Every row gives one point. The ring and each string are closed loops that go straight from each point to the next, and from the last back to the first. Before rounding, they use only three directions, however many columns there are. Count how often each string passes through the ring. Passing back the other way cancels.
In the rows, 128 means zero.

Ring, 6 rows:
[[185 127 177]
 [174 168 180]
 [125 194 135]
 [115 165  85]
 [124 118  81]
 [150  88 134]]
String, 12 rows:
[[199 164 214]
 [141 139 197]
 [151 144 142]
 [192 174 140]
 [169 203 138]
 [145 164 124]
 [116 153 141]
 [ 94 179 106]
 [106 214  73]
 [144 212 102]
 [162 191 139]
 [197 198 185]]
Times through: 0

Ring (6 x 6):
[[173 144 145 149 163 181]
 [123 117 133 142 152 159]
 [ 98 108 125 122 116 129]
 [117 124 108  89  84 100]
 [150 141  95  79  99 102]
 [180 153 112 102 127 135]]
String:
[[152 139 123 109 113 132]
 [112 117  67  71 115  87]
 [125 130  75  56  76  71]
 [148 144 114  81  69  99]
 [153 141 133 114 106 135]
 [128 126  99  96 118 114]
 [119 123  65  59  99  76]
 [140 137  63  49  89  71]
 [132 128  80  80 118 101]
 [169 148 124 111 120 139]
 [199 163 147 128 128 164]
 [138 129  96  99 133 122]
 [165 141 101 110 157 143]
 [218 166 164 165 179 209]
 [207 163 184 175 162 213]
 [206 162 194 182 160 218]
 [202 156 182 187 189 227]
 [149 129 114 131 172 160]
 [207 159 180 185 190 227]
 [238 177 212 202 182 249]
 [172 146 144 137 141 166]
 [154 138 125 120 132 145]
 [196 160 150 137 138 172]
 [218 174 165 140 128 179]
 [207 170 123 101 115 139]
 [189 161 146 119 106 149]]
Times through: 2
String (25 x 6):
[[142 130 152 147 136 166]
 [115 116 106 110 131 126]
 [ 79  96  96 108 130 114]
 [ 82 100 148 141 109 141]
 [111 118 168 146  95 151]
 [128 126 136 122 108 136]
 [ 98 109  81  84 114  95]
 [ 87 107  85  75  84  79]
 [115 126 119  88  63  95]
 [134 138 123  84  55  95]
 [159 147 138 107  84 127]
 [145 135 121 110 116 131]
 [148 137 123 113 118 135]
 [118 119  62  68 121  87]
 [156 141  70  67 119  96]
 [176 151  85  82 130 116]
 [146 133  80  86 137 113]
 [222 172 144 135 155 180]
 [243 183 189 172 162 220]
 [224 172 190 176 160 218]
 [201 157 162 167 181 207]
 [168 139 141 154 179 186]
 [188 150 192 190 174 223]
 [165 142 168 159 143 185]
 [146 131 150 147 141 168]]
Times through: 3

Ring (8 x 9):
[[166 136  91 189  82 119 132 165 157]
 [140 120  85 231 101 115 105 157 157]
 [119 121 100 223 132 116  81 148 145]
 [119 141 119 174 165 117  70 143 126]
 [141 171 136 102 184 117  81 146 108]
 [160 184 141  66 172 120 100 152 106]
 [175 176 133  78 121 127 130 161 124]
 [177 162 119 113  96 127 139 165 138]]
String, 27 rows:
[[143 154 129 129 131 126 103 152 129]
 [135 169 155  80 153 133  94 147 113]
 [154 194 155  40 193 121  90 147  94]
 [181 211 138  26 219 106  94 152  85]
 [186 196 118  68 193 103 104 157 101]
 [148 155 123 133 136 122 103 153 129]
 [137 168 154  82 147 133  98 148 115]
 [173 202 159  13 169 127 113 154  97]
 [197 203 134  32 160 116 128 162 105]
 [214 207 128  23 142 116 147 169 110]
 [198 183 124  68 105 125 151 169 128]
 [202 177  99 106 120 111 142 170 131]
 [174 161 103 137 129 113 120 162 133]
 [144 132 113 175  82 131 122 159 153]
 [153 117  92 218  47 130 138 165 172]
 [148 116  90 225  59 126 129 163 169]
 [135 122 107 202  82 129 114 157 157]
 [145 111  85 238  59 125 127 163 172]
 [184 125  58 236  64 108 145 173 172]
 [190 147  73 186  97 106 138 170 153]
 [172 156  98 151 123 112 120 162 137]
 [145 138 117 163  94 130 118 157 147]
 [163 154 111 140 115 121 121 160 137]
 [208 185 101  92 131 108 142 170 126]
 [211 198 126  39 124 120 152 170 118]
 [214 212 131  13 157 114 141 167 103]
 [183 185 119  83 159 111 117 160 114]]
Times through: 3
String, 23 rows:
[[197 159  95 136  78 119 156 173 149]
 [184 161  91 147 123 108 127 165 137]
 [138 138 117 167 109 127 107 154 143]
 [142 110  85 243  61 124 123 162 172]
 [129 104  91 249  63 128 115 158 171]
 [135 128 109 192  99 126 107 155 150]
 [128 105  94 244  62 130 115 158 171]
 [188 129  55 233  72 105 144 173 169]
 [201 161  74 161 116 101 138 171 143]
 [177 159  99 144 121 113 125 163 137]
 [139 137 128 153  82 138 121 156 148]
 [168 162 114 124 126 119 119 160 131]
 [204 195 115  62 149 110 134 166 114]
 [183 198 148  26 152 125 126 159 105]
 [143 170 154  75 139 135 105 150 116]
 [133 152 140 123 129 132 100 150 128]
 [138 176 161  62 159 134  95 147 108]
 [154 190 159  39 175 127  98 149  99]
 [140 161 143 102 137 131 102 150 122]
 [154 163 130 110 136 125 109 154 124]
 [192 190 123  65 151 114 127 163 114]
 [181 179 140  60 101 134 145 164 127]
 [169 155 128 112  72 137 146 165 145]]
Times through: 0

Ring (7 x 12):
[[ 98 155 145 130 109 103 150 201  92 128 133 111]
 [146 191 180 111 146  87 175 177  87 104 140 123]
 [167 182 183 102 156 101 167 140 101  92 140 142]
 [172 149 155  95 147 140 140 110 134  86 130 163]
 [131  92 101 108 106 184  96 112 162 105 117 169]
 [ 93  80  96 127  85 173  91 136 145 126 121 151]
 [ 66  99 113 143  79 137 110 179 111 142 130 122]]
String:
[[ 47  41  78 148  54 179  67 142 140 149 124 143]
 [ 86  76 107 132  85 163  91 130 134 129 128 149]
 [127 119 121 113 113 154 118 138 138 109 123 151]
 [118 114 138 120 112 140 118 128 122 114 134 148]
 [165 110 127  94 132 175 109  83 160  87 123 181]
 [198 140 130  77 152 175 126  89 171  70 116 185]
 [194 157 157  84 159 146 143  98 144  74 128 173]
 [182 169 192  96 164 110 158 101 108  83 145 159]
 [137 148 165 114 133 114 144 137 104 106 140 141]
 [158 153 143  99 137 139 141 138 133  94 125 152]
 [186 165 145  85 153 147 147 125 146  79 121 164]
 [184 163 181  93 161 121 152  98 119  81 140 163]
 [148 138 170 110 138 122 137 109 111  99 143 154]
 [173 121 143  93 141 164 118  78 152  84 128 180]
 [181 110  93  80 130 206 102  91 194  78 104 191]
 [158 103  84  90 116 204  98 111 188  90 103 180]
 [109  65  79 116  87 200  76 111 171 116 113 169]
 [ 51  49  99 149  63 164  75 133 125 147 132 142]
 [ 84  97 119 135  89 143 108 153 118 132 131 135]
 [116 119 110 116 105 156 117 157 139 115 119 144]
 [ 44  76  96 151  61 148  93 180 115 153 128 121]
 [  7  68 120 174  49 117  96 189  77 173 145 103]
 [ 88 115 135 135  97 125 122 162 104 131 136 128]
 [126 127 114 111 112 154 123 156 140 110 118 145]
 [ 98  96  90 122  88 172 100 157 149 123 114 145]]
Times through: 3
